Each row is a point. Each copy is the shape, with its points in the same order, turned, moved and blurred by noise. Some copies are also mirrored. Which?

Shape:
[[+0.15,+0.15],
[+0.30,-0.20],
[+0.06,+0.52],
[-0.02,-0.06],
[-0.69,+0.01],
[+0.09,-0.60],
[-0.14,-0.22]]
Copy 1:
[[+0.33,-0.06],
[+0.02,-0.27],
[+0.66,+0.19],
[+0.06,+0.04],
[-0.06,+0.73],
[-0.41,-0.24],
[-0.16,+0.14]]
Copy 1 is: only turned
Copy 2:
[[+0.10,-0.04],
[-0.08,-0.29],
[+0.44,+0.30],
[-0.11,+0.03],
[-0.40,+0.56],
[-0.56,-0.29],
[-0.33,+0.01]]
Copy 2 is: only turned
Copy 3:
[[-0.12,-0.16],
[+0.20,-0.22],
[-0.57,-0.12],
[+0.06,+0.06],
[-0.06,+0.70],
[+0.58,-0.04],
[+0.22,+0.19]]
Copy 3 is: mirrored

Shape:
[[+0.17,-0.03,+0.51],
[-0.33,+0.12,-0.42],
[+0.46,-0.05,-0.27],
[-0.22,-0.05,+0.09],
[-0.18,-0.05,-0.17],
[-0.37,+0.19,-0.11],
[+0.25,+0.52,-0.18],
[+0.16,-0.15,-0.78],
[-0.21,-0.24,+0.08]]
Copy 1:
[[+0.36,-0.29,-0.02],
[-0.32,+0.51,-0.33],
[-0.44,-0.21,+0.13],
[+0.15,+0.23,-0.18],
[-0.10,+0.22,-0.09],
[-0.09,+0.37,-0.39],
[-0.44,-0.20,-0.51],
[-0.80,+0.24,+0.11],
[+0.10,+0.20,-0.02]]
Copy 1 is: only turned
Copy 2:
[[+0.21,-0.30,-0.07],
[-0.41,+0.59,+0.18],
[+0.03,+0.47,-0.45],
[-0.26,+0.05,+0.17],
[-0.37,+0.25,+0.03],
[-0.24,+0.21,+0.33],
[+0.37,+0.57,+0.00],
[-0.47,+0.78,-0.38],
[-0.30,-0.05,+0.01]]
Copy 2 is: only turned
Copy 3:
[[-0.29,+0.22,-0.35],
[+0.12,-0.68,-0.05],
[+0.08,+0.06,+0.36],
[-0.22,-0.32,-0.27],
[-0.09,-0.45,-0.07],
[+0.06,-0.55,-0.31],
[+0.53,-0.10,-0.10],
[+0.12,-0.53,+0.62],
[-0.40,-0.34,-0.12]]
Copy 3 is: only turned
Copy 4:
[[-0.35,-0.03,+0.42],
[+0.07,+0.17,-0.54],
[+0.30,-0.35,+0.03],
[-0.36,+0.08,-0.11],
[-0.11,+0.04,-0.30],
[-0.13,+0.31,-0.36],
[+0.41,+0.24,+0.08],
[+0.36,-0.48,-0.55],
[-0.39,-0.04,-0.19]]
Copy 4 is: only turned

Shape:
[[-0.45,+0.39,-0.40,+0.40,+0.47,+0.12],
[-0.20,-0.06,+0.25,-0.28,+0.47,-0.17],
[-0.48,+0.47,-0.09,-0.20,-0.18,+0.68],
[+0.06,-0.41,+0.25,+0.35,+0.30,-0.14],
[+0.25,-0.52,+0.23,+0.14,+0.17,+0.20],
[+0.37,+0.26,-0.09,-0.10,+0.27,+0.08],
[+0.43,+0.01,-0.19,+0.30,-0.45,+0.30],
[-0.11,+0.31,+0.10,+0.09,-0.20,-0.36],
[-0.31,-0.26,+0.25,+0.14,-0.11,-0.23],
[-0.16,-0.39,-0.37,-0.46,+0.17,+0.31],
[-0.39,+0.07,-0.06,+0.33,-0.40,-0.01],
[+0.60,-0.12,-0.19,+0.37,+0.43,+0.14]]
Copy 1:
[[-0.35,-0.43,+0.67,-0.47,-0.30,-0.77],
[-0.15,+0.39,+0.37,-0.06,-0.45,-0.31],
[-0.86,-0.24,+0.49,-0.68,-0.10,+0.12],
[+0.06,+0.01,+0.42,+0.45,+0.01,-0.41],
[-0.24,-0.04,+0.26,+0.60,-0.01,-0.15],
[-0.37,-0.16,-0.16,-0.07,-0.32,-0.39],
[-0.27,-0.65,-0.12,+0.06,+0.20,+0.06],
[+0.18,-0.05,+0.13,-0.47,+0.06,-0.19],
[+0.17,+0.08,+0.58,+0.00,+0.07,-0.02],
[-0.43,-0.24,+0.44,+0.13,-0.76,+0.22],
[+0.03,-0.37,+0.61,-0.35,+0.19,-0.02],
[-0.29,-0.42,-0.07,+0.44,-0.22,-0.63]]
Copy 1 is: mirrored
Copy 2:
[[+0.34,+0.65,-0.06,-0.38,-0.28,+0.17],
[-0.34,+0.08,-0.37,+0.19,-0.18,+0.21],
[+0.09,+0.37,-0.04,-0.56,+0.67,+0.39],
[-0.12,-0.26,-0.01,+0.04,-0.44,-0.21],
[-0.25,-0.36,+0.01,+0.00,-0.04,-0.41],
[-0.03,+0.38,+0.06,+0.31,+0.18,-0.20],
[+0.44,-0.14,+0.41,+0.01,+0.40,-0.45],
[+0.39,+0.01,+0.07,+0.28,+0.02,+0.38],
[+0.12,-0.41,-0.17,+0.00,-0.17,+0.22],
[+0.00,+0.12,-0.70,-0.19,+0.32,-0.33],
[+0.53,-0.20,+0.05,-0.25,+0.06,+0.29],
[-0.03,+0.22,+0.24,+0.18,-0.22,-0.68]]
Copy 2 is: mirrored
Copy 3:
[[+0.58,+0.26,+0.57,+0.24,+0.32,+0.41],
[+0.11,+0.40,+0.04,+0.20,+0.18,-0.50],
[-0.34,-0.30,+0.74,+0.17,+0.45,+0.17],
[+0.53,+0.07,-0.32,-0.08,+0.05,-0.27],
[+0.24,-0.11,-0.38,-0.36,+0.10,-0.29],
[-0.09,+0.41,-0.07,-0.09,+0.21,+0.23],
[-0.07,-0.29,-0.10,-0.37,-0.18,+0.52],
[-0.08,+0.11,+0.02,+0.49,-0.30,+0.14],
[+0.29,-0.18,+0.01,+0.23,-0.19,-0.36],
[-0.08,+0.12,+0.46,-0.56,+0.09,-0.40],
[+0.25,-0.40,+0.29,+0.26,-0.24,+0.13],
[+0.34,+0.36,-0.36,-0.44,+0.19,+0.28]]
Copy 3 is: mirrored
Copy 4:
[[+0.52,+0.09,+0.55,-0.39,-0.29,-0.34],
[-0.09,+0.05,-0.16,+0.12,-0.37,-0.64],
[+0.44,+0.85,-0.04,-0.20,-0.45,+0.11],
[-0.11,-0.33,-0.17,-0.20,+0.25,-0.35],
[-0.11,-0.06,-0.27,+0.06,+0.47,-0.26],
[-0.27,+0.35,+0.36,+0.12,+0.02,-0.23],
[-0.13,+0.24,+0.18,-0.05,+0.32,+0.55],
[-0.32,-0.03,+0.07,-0.15,-0.56,+0.12],
[-0.08,-0.24,-0.37,-0.16,-0.27,-0.03],
[+0.41,+0.23,-0.17,+0.59,-0.02,-0.19],
[+0.17,-0.08,-0.13,-0.31,-0.29,+0.36],
[-0.17,+0.00,+0.49,+0.05,+0.56,-0.27]]
Copy 4 is: mirrored
